Every row gives one point. Each copy is the shape, with its points in the same order, turned, moved and blurred by noise. Say if it was mirrored as well.

Shape (6 x 3):
0.25	-0.74	-0.03
-0.26	-0.32	-0.24
0.15	0.28	0.84
-0.33	0.61	0.23
0.29	-0.21	0.07
-0.60	-0.26	-0.24
Copy 1, 6 rows:
-0.81	-0.46	0.45
-0.43	0.11	0.34
-0.27	-0.55	-0.79
0.14	0.11	-0.48
-0.40	-0.49	0.12
-0.40	0.44	0.22
Copy 1 is: mirrored
Copy 2 (6 x 3):
-0.88	-0.23	0.12
-0.23	0.02	0.53
-0.15	0.68	-0.59
0.44	0.57	0.06
-0.36	-0.05	-0.09
-0.17	0.18	0.78
Copy 2 is: mirrored
Copy 3:
-0.13	0.05	0.78
-0.42	-0.07	0.12
0.47	0.77	-0.12
-0.01	0.31	-0.69
0.13	0.08	0.32
-0.73	0.14	-0.06
Copy 3 is: only turned
Copy 4:
0.38	-0.72	-0.29
-0.08	-0.19	-0.40
0.25	0.25	0.71
-0.44	0.48	0.24
0.04	-0.40	0.16
-0.10	0.13	-0.56
Copy 4 is: mirrored

Shape:
-0.39	0.18	0.26	0.29	0.42	0.28
-0.10	-0.26	-0.11	0.13	-0.52	-0.14
-0.35	0.23	-0.16	0.05	0.55	0.26
-0.07	-0.16	-0.33	0.49	-0.40	-0.23
-0.28	0.24	0.41	-0.40	0.06	0.13
0.50	0.60	0.21	-0.52	-0.20	0.27
-0.20	-0.65	-0.15	0.44	-0.07	-0.53
-0.28	-0.22	-0.30	-0.20	0.28	0.10
-0.06	0.41	0.14	-0.48	-0.51	0.65
0.82	0.24	0.60	-0.53	-0.64	1.12
Copy 1 (10 x 6):
0.16	-0.09	0.63	0.49	-0.24	-0.47
-0.33	-0.72	-0.16	0.10	0.13	-0.28
0.58	-0.23	0.38	0.63	-0.14	-0.49
-0.25	-0.91	0.03	0.38	0.36	-0.35
-0.06	0.15	-0.08	0.35	-0.56	-0.47
0.08	0.18	-0.55	0.51	-0.20	0.36
-0.33	-0.69	0.14	0.04	0.58	-0.82
0.48	-0.38	-0.06	0.18	-0.10	-0.63
-0.01	-0.22	-0.31	0.31	-0.75	0.23
-0.05	0.19	-0.36	-0.31	-0.57	1.10
Copy 1 is: mirrored
Copy 2 (10 x 6):
-0.18	0.35	0.13	0.33	0.09	-0.32
0.05	-0.31	0.49	0.06	-0.55	0.29
-0.06	-0.06	-0.01	0.35	0.35	-0.39
0.16	-0.44	0.61	-0.10	-0.57	-0.15
-0.31	0.09	-0.29	0.34	-0.05	0.32
-0.83	-0.37	-0.24	-0.28	0.13	0.48
0.77	-0.14	0.52	-0.04	-0.56	-0.05
0.29	-0.32	0.16	0.36	0.20	0.10
-0.87	-0.37	0.10	0.36	-0.04	0.56
-1.26	-0.02	0.47	-0.32	0.29	1.14
Copy 2 is: mirrored

Shape (11 x 8):
-0.14	-0.30	0.21	-0.03	0.04	0.23	0.22	-1.37
-0.29	0.66	0.13	0.13	0.24	0.21	0.40	-0.04
-0.62	0.15	0.12	0.34	-0.89	-0.92	0.07	0.37
-0.44	-0.32	0.14	-0.16	0.25	-1.59	-0.01	0.49
-0.38	0.14	-0.15	0.37	0.26	0.09	-0.24	0.14
-0.49	-0.24	-0.32	0.10	0.23	0.20	0.37	0.45
0.71	0.05	-0.52	0.36	-0.24	0.19	0.10	0.28
0.03	-0.25	0.17	-0.10	-0.09	0.05	-0.51	0.18
-0.10	-0.24	0.31	0.38	0.22	-0.05	0.22	0.16
-0.66	-0.29	0.03	-0.32	0.12	0.23	-0.34	0.50
0.81	0.40	0.26	0.02	-0.12	-0.23	0.41	-0.01
Copy 1, 11 rows:
-0.50	0.44	-0.26	-0.74	-0.22	0.48	-0.63	-0.24
-0.09	-0.42	-0.71	0.17	-0.14	0.22	0.15	-0.36
-0.40	-0.18	0.44	-0.19	-0.27	-0.39	1.31	-0.28
-1.15	-0.76	0.44	-0.02	-0.38	-0.86	0.60	0.54
-0.07	-0.13	-0.34	0.19	0.03	-0.56	0.02	-0.32
0.10	-0.76	-0.29	-0.27	0.36	-0.48	0.08	-0.18
0.68	0.13	-0.29	-0.01	0.25	-0.16	0.34	0.58
-0.06	0.00	0.39	0.29	0.20	-0.27	-0.11	0.03
0.09	-0.45	-0.01	-0.09	-0.38	-0.28	-0.10	-0.06
-0.23	-0.56	0.27	0.19	0.59	-0.48	-0.13	-0.43
0.16	-0.15	-0.23	0.19	-0.36	0.51	0.34	0.68
Copy 1 is: mirrored
Copy 2:
0.60	0.56	0.17	-0.17	0.49	0.75	0.62	0.03
-0.17	-0.06	0.24	-0.21	-0.11	-0.44	0.85	0.24
-0.52	0.01	-0.28	-1.07	0.11	-0.59	-0.54	-0.36
-1.23	0.19	-0.28	-0.06	0.56	-0.38	-0.83	0.25
-0.15	-0.29	-0.38	-0.08	-0.30	-0.13	0.30	0.29
-0.67	-0.54	0.11	-0.17	-0.40	0.20	0.29	0.12
0.45	-0.82	0.29	0.18	-0.25	-0.26	-0.12	-0.36
0.10	0.17	-0.12	0.11	-0.54	0.05	-0.35	0.10
-0.13	-0.27	0.24	-0.21	-0.11	0.07	-0.03	0.52
-0.60	0.14	-0.23	-0.02	-0.86	0.23	0.00	0.11
0.34	-0.10	0.77	0.09	0.18	-0.62	-0.11	0.00
Copy 2 is: mirrored
Copy 3 (11 x 8):
-0.24	-0.63	0.03	0.44	0.84	0.29	-1.01	-0.33
0.50	-0.30	-0.07	-0.01	0.61	0.22	0.30	0.06
-0.26	-0.55	0.81	-0.90	0.02	0.00	0.73	-0.69
-0.22	-0.23	1.04	-1.37	0.23	-0.80	-0.04	0.12
-0.05	-0.55	0.26	0.23	0.14	-0.40	0.38	-0.07
0.36	0.00	-0.03	-0.01	0.18	-0.59	0.30	-0.55
0.15	0.00	0.28	0.38	-0.75	0.10	0.09	-0.08
-0.58	0.03	0.16	0.09	0.16	-0.25	0.11	0.05
0.13	0.04	0.61	0.14	0.42	-0.20	0.14	-0.14
-0.42	0.08	-0.23	-0.10	0.41	-0.72	0.42	-0.16
0.30	0.13	0.64	-0.05	-0.11	0.66	-0.27	0.26
Copy 3 is: mirrored

Shape:
0.11	-0.79	-0.33	-0.35	-0.23	0.64	-0.25	-0.06	0.16
-0.46	0.61	0.23	0.45	0.70	0.18	-0.05	0.77	0.26
-0.90	0.25	0.14	0.42	0.22	0.22	0.04	-0.12	0.22
-0.75	0.30	0.17	0.80	0.26	-0.20	-0.03	0.49	-0.33
-0.56	0.76	0.45	0.06	0.52	-0.26	-0.19	0.14	-0.30
-0.09	-1.03	-0.06	-0.37	-0.01	0.02	-0.10	0.35	-0.27
0.45	-0.61	-0.42	0.18	0.19	-0.12	0.03	-0.15	0.20
-0.01	-0.86	-0.27	-0.08	-0.14	0.30	0.14	0.21	0.25
0.36	-0.57	-0.36	-0.03	-0.38	0.71	-0.25	0.03	-0.53
0.41	-0.63	0.32	0.12	-0.51	0.13	-0.23	0.11	0.29
0.27	-0.58	-0.25	-0.27	-0.42	0.20	0.87	0.17	0.31
-0.70	0.70	-0.24	0.26	-0.01	-0.30	-0.43	0.49	0.13
Copy 1:
-0.47	-0.63	0.04	0.38	-0.25	0.57	0.69	0.10	-0.15
-0.02	0.48	0.85	0.23	-0.03	-0.48	-0.58	-0.10	-0.44
0.59	0.36	0.40	0.62	-0.02	0.21	-0.22	-0.06	-0.11
0.25	0.76	0.28	0.46	0.41	-0.17	-0.39	0.40	-0.59
0.77	0.25	0.55	-0.12	0.33	-0.46	-0.39	0.29	-0.27
-0.25	-0.18	-0.03	0.22	-0.03	0.15	1.00	0.32	-0.73
-0.40	0.03	-0.13	-0.33	-0.15	0.78	0.33	0.03	-0.49
-0.48	-0.09	-0.07	0.38	-0.31	0.45	0.72	-0.05	-0.42
-0.58	-0.77	-0.30	0.41	0.16	0.48	0.24	0.45	-0.39
-0.64	-0.10	0.03	0.10	0.53	0.41	0.65	-0.20	-0.03
-0.50	-0.01	-0.77	0.24	-0.42	0.12	0.64	-0.43	-0.19
0.16	0.67	0.54	0.21	-0.01	-0.24	-0.29	0.75	0.23
Copy 1 is: mirrored
Copy 2:
-0.04	0.07	0.40	-0.51	-0.24	-0.16	-0.05	-0.16	-1.15
-0.18	0.03	-0.86	-0.29	-0.21	-0.54	0.08	-0.03	0.61
0.45	-0.23	-0.22	0.10	-0.45	-0.71	0.33	-0.07	0.15
0.21	-0.36	-0.20	-0.35	-0.28	-0.38	0.17	-0.43	0.87
0.30	0.23	-0.26	0.00	-0.04	-0.22	0.50	0.15	0.94
-0.39	0.10	0.85	-0.48	-0.43	0.05	-0.24	-0.16	-0.42
-0.18	-0.12	0.42	0.02	0.44	-0.17	-0.37	-0.28	-0.64
-0.17	-0.21	0.38	-0.35	-0.38	-0.18	-0.49	-0.11	-0.69
0.37	0.21	0.57	-0.77	0.02	0.11	-0.29	-0.45	-0.77
-0.18	-0.50	0.25	-0.69	0.15	0.08	-0.15	0.31	-0.71
-0.01	-0.23	0.11	0.09	-0.43	0.27	-0.81	0.23	-0.84
-0.12	-0.24	-0.63	-0.03	-0.14	0.09	0.73	-0.45	0.48
Copy 2 is: mirrored
